Every row gives one point. The last column is the point's height on a tilted bowl or saddle (a function of degree 2), plus a little noise. Along how many of its main directions does it bend up, bend down or stay straight?

Points (15 x 4):
[[-0.02,-0.07,-0.03,-0.16],
[-0.26,-0.13,-0.20,-0.09],
[+0.63,+0.40,-0.46,+0.59],
[-0.08,+0.08,-0.12,-0.17],
[+0.32,-0.02,+0.43,+0.30],
[+0.13,+0.25,+0.15,-0.05],
[-0.06,+0.06,-0.66,+0.32],
[+0.19,-0.10,-0.11,-0.08],
[-0.02,+0.56,+0.20,+0.12],
[+0.08,+0.00,-0.29,-0.07],
[-0.25,+0.15,-0.42,+0.03],
[+0.03,+0.78,+0.27,+0.41],
[+0.14,-0.11,+0.67,+0.64],
[-0.35,+0.19,+0.51,+0.38],
[+0.00,-0.01,+0.09,-0.13]]
Directions: 3 up, 0 down, 0 straight

Points (25 x 5):
[[-0.71,-0.15,+0.15,+0.15,+0.01],
[-0.01,-0.33,+0.86,+0.07,-0.68],
[+0.44,-0.25,-0.31,+0.02,-0.35],
[+0.04,-0.39,+0.51,-0.01,-0.34],
[-0.04,-0.31,-0.15,-0.11,-0.22],
[+0.08,+0.18,+0.05,-0.13,-0.19],
[-0.13,+0.38,+0.20,+0.35,-0.28],
[-0.42,-0.38,-0.08,-0.11,-0.29],
[-0.27,+0.12,+0.24,-0.30,-0.33],
[-0.25,+0.04,-0.27,+0.21,-0.02],
[-0.15,+0.02,+0.57,+0.28,-0.39],
[+0.20,-0.25,+0.34,+0.40,-0.38],
[+0.05,-0.08,+0.15,-0.25,-0.09],
[-0.12,-0.11,+0.34,+0.10,-0.22],
[+0.04,+0.17,+0.43,-0.32,-0.19],
[-0.28,-0.23,-0.50,+0.21,-0.09],
[+0.25,-0.31,-0.12,-0.76,+0.09],
[+0.51,+0.28,+0.05,-0.46,+0.14],
[-0.58,-0.02,+0.29,+0.65,+0.32],
[-0.01,-0.21,-0.18,-0.10,-0.20],
[+0.30,+0.28,-0.02,-0.24,-0.18],
[+0.58,+0.17,+0.13,+0.35,-0.52],
[+0.02,+0.32,+0.01,-0.06,-0.29],
[-0.13,-0.68,+0.15,+0.48,-0.46],
[-0.03,+0.18,-0.16,-0.13,-0.25]]
Directions: 1 up, 3 down, 0 straight

Points (42 x 7):
[[-0.15,-0.29,+0.03,-0.14,+0.34,+0.06,-0.30],
[-0.53,-0.17,+0.27,-0.25,+0.18,-0.01,+0.15],
[+0.67,+0.22,-0.25,-0.61,+0.01,+0.01,+0.33],
[-0.09,-0.07,-0.24,-0.09,-0.32,+0.10,+0.00],
[-0.10,-0.10,-0.49,+0.18,+0.12,+0.02,+0.09],
[-0.29,+0.10,-0.48,-0.31,-0.42,+0.18,+0.18],
[+0.29,+0.19,-0.17,-0.08,-0.31,-0.13,-0.15],
[+0.65,+0.26,+0.00,-0.55,+0.03,+0.19,+0.06],
[+0.10,-0.15,-0.40,+0.47,-0.10,+0.23,+0.30],
[+0.13,-0.07,+0.42,-0.13,-0.09,-0.10,+0.08],
[-0.56,-0.32,-0.15,+0.21,-0.02,+0.26,+0.40],
[-0.07,-0.18,+0.44,-0.57,+0.24,+0.07,-0.35],
[-0.22,+0.11,-0.23,-0.02,+0.24,-0.48,+0.22],
[+0.06,+0.37,-0.34,-0.01,-0.20,+0.06,-0.13],
[-0.43,-0.12,+0.02,-0.31,+0.30,-0.62,+0.50],
[-0.41,+0.02,-0.36,-0.30,-0.65,-0.17,-0.24],
[+0.52,-0.04,-0.05,-0.09,-0.12,+0.18,+0.11],
[+0.29,+0.08,+0.15,-0.21,+0.16,+0.34,-0.24],
[-0.22,+0.10,-0.06,-0.63,-0.03,-0.19,+0.28],
[-0.02,-0.12,-0.06,-0.50,+0.12,+0.09,-0.03],
[+0.31,+0.17,+0.32,-0.19,+0.19,+0.14,-0.36],
[+0.35,+0.41,-0.08,+0.75,-0.41,+0.16,+0.23],
[-0.29,+0.05,-0.35,+0.39,+0.20,-0.05,+0.22],
[-0.03,+0.07,+0.43,+0.12,-0.20,+0.33,+0.31],
[-0.48,-0.25,+0.42,-0.08,-0.43,+0.30,+0.95],
[+0.09,-0.24,+0.17,-0.39,+0.38,-0.14,-0.38],
[+0.14,+0.40,+0.03,+0.34,+0.27,-0.38,+0.26],
[-0.18,-0.15,+0.62,-0.38,-0.03,+0.37,+0.07],
[-0.50,+0.10,+0.01,-0.09,-0.32,+0.38,+0.68],
[+0.24,-0.06,-0.17,-0.38,+0.05,+0.51,+0.27],
[+0.02,+0.56,-0.20,+0.21,-0.19,-0.76,-0.06],
[+0.17,+0.45,-0.22,+0.14,+0.29,+0.19,+0.02],
[-0.16,+0.12,+0.78,-0.35,+0.28,+0.06,-0.30],
[-0.46,-0.07,-0.46,-0.02,+0.08,-0.39,-0.01],
[+0.03,+0.26,-0.48,+0.05,+0.05,-0.95,+0.23],
[-0.66,-0.39,+0.10,-0.41,+0.09,+0.05,+0.25],
[+0.16,+0.48,+0.60,-0.04,+0.23,-0.12,-0.14],
[-0.01,+0.06,-0.29,+0.06,+0.33,+0.36,+0.23],
[-0.31,-0.25,-0.28,+0.09,-0.01,+0.32,+0.33],
[+0.07,+0.65,+0.02,-0.37,+0.19,+0.13,-0.26],
[-0.18,+0.25,+0.21,-0.26,+0.21,-0.35,+0.27],
[+0.35,-0.53,-0.10,+0.24,+0.46,+0.21,-0.33]]
Directions: 4 up, 2 down, 0 straight

Points (47 x 7):
[[-0.43,-0.35,+0.53,+0.41,-0.31,-0.02,-0.09],
[-0.13,+0.15,+0.16,+0.23,-0.03,+0.15,-0.13],
[+0.24,-0.39,+0.31,+0.17,+0.48,-0.29,+0.23],
[-0.17,+0.24,-0.13,-0.31,-0.22,-0.27,-0.03],
[-0.10,-0.34,-0.49,+0.26,-0.44,+0.41,-0.46],
[+0.06,+0.20,-0.04,-0.34,-0.14,+0.23,-0.14],
[-0.27,-0.58,+0.29,-0.41,-0.38,-0.33,-0.99],
[+0.26,+0.40,-0.36,+0.04,-0.04,+0.41,-0.20],
[-0.33,+0.07,-0.02,-0.39,-0.27,-0.04,-0.29],
[+0.46,+0.05,+0.45,-0.46,+0.51,-0.33,-0.64],
[-0.38,-0.10,+0.04,+0.15,+0.48,+0.00,-0.04],
[+0.24,-0.08,+0.37,-0.01,+0.48,+0.30,+0.07],
[-0.34,+0.12,-0.27,-0.06,+0.14,+0.02,-0.11],
[-0.13,+0.74,+0.30,+0.55,-0.02,-0.08,-0.39],
[+0.48,+0.29,+0.03,-0.04,+0.15,-0.22,-0.23],
[+0.46,+0.46,-0.46,+0.20,+0.18,+0.67,-0.50],
[+0.41,+0.00,+0.13,+0.32,+0.48,+0.35,+0.03],
[-0.14,-0.38,+0.25,+0.16,-0.28,+0.41,+0.09],
[+0.26,+0.04,-0.03,-0.22,+0.06,-0.26,-0.17],
[-0.44,+0.06,+0.06,+0.02,+0.31,-0.16,-0.08],
[+0.15,-0.05,+0.02,+0.09,+0.30,-0.07,+0.06],
[-0.53,-0.06,-0.40,-0.17,+0.41,-0.06,-0.26],
[+0.16,-0.19,+0.22,+0.25,+0.33,+0.14,+0.14],
[-0.08,+0.38,-0.45,+0.18,+0.36,+0.04,+0.19],
[-0.14,+0.12,+0.07,-0.67,+0.03,-0.34,-0.48],
[-0.38,-0.15,-0.08,+0.21,+0.75,+0.10,+0.04],
[-0.05,+0.23,-0.10,+0.67,-0.08,-0.44,+0.28],
[-0.15,+0.45,-0.19,+0.05,-0.18,-0.05,+0.04],
[+0.22,-0.45,+0.36,-0.25,-0.05,+0.25,-0.01],
[-0.32,+0.33,+0.28,-0.12,-0.46,+0.34,-0.18],
[-0.32,-0.23,+0.21,-0.30,+0.01,-0.03,-0.42],
[+0.19,-0.31,-0.03,-0.20,+0.02,+0.22,-0.13],
[-0.10,+0.40,+0.10,+0.09,-0.63,-0.50,+0.02],
[-0.56,-0.10,+0.25,+0.07,-0.39,+0.42,-0.24],
[-0.37,+0.27,+0.20,+0.04,-0.12,+0.33,-0.31],
[-0.05,-0.08,+0.12,-0.51,-0.35,-0.07,-0.41],
[-0.58,+0.24,+0.22,-0.20,-0.30,+0.29,-0.41],
[-0.09,-0.37,+0.30,-0.08,-0.52,+0.37,+0.14],
[+0.18,+0.10,-0.58,-0.12,+0.18,-0.19,+0.29],
[+0.10,+0.17,+0.05,-0.20,-0.04,-0.26,-0.14],
[+0.63,+0.28,+0.20,+0.10,-0.44,+0.17,-0.59],
[+0.36,+0.29,+0.57,-0.12,-0.25,+0.49,-0.20],
[+0.21,+0.21,+0.16,+0.36,-0.62,+0.30,-0.23],
[+0.06,-0.17,-0.46,-0.16,-0.32,+0.30,-0.17],
[-0.43,-0.13,+0.90,+0.25,+0.30,-0.21,+0.12],
[-0.14,+0.37,+0.18,-0.29,-0.10,+0.09,-0.28],
[+0.23,+0.24,-0.08,+0.44,-0.28,+0.20,-0.30]]
Directions: 2 up, 3 down, 1 straight
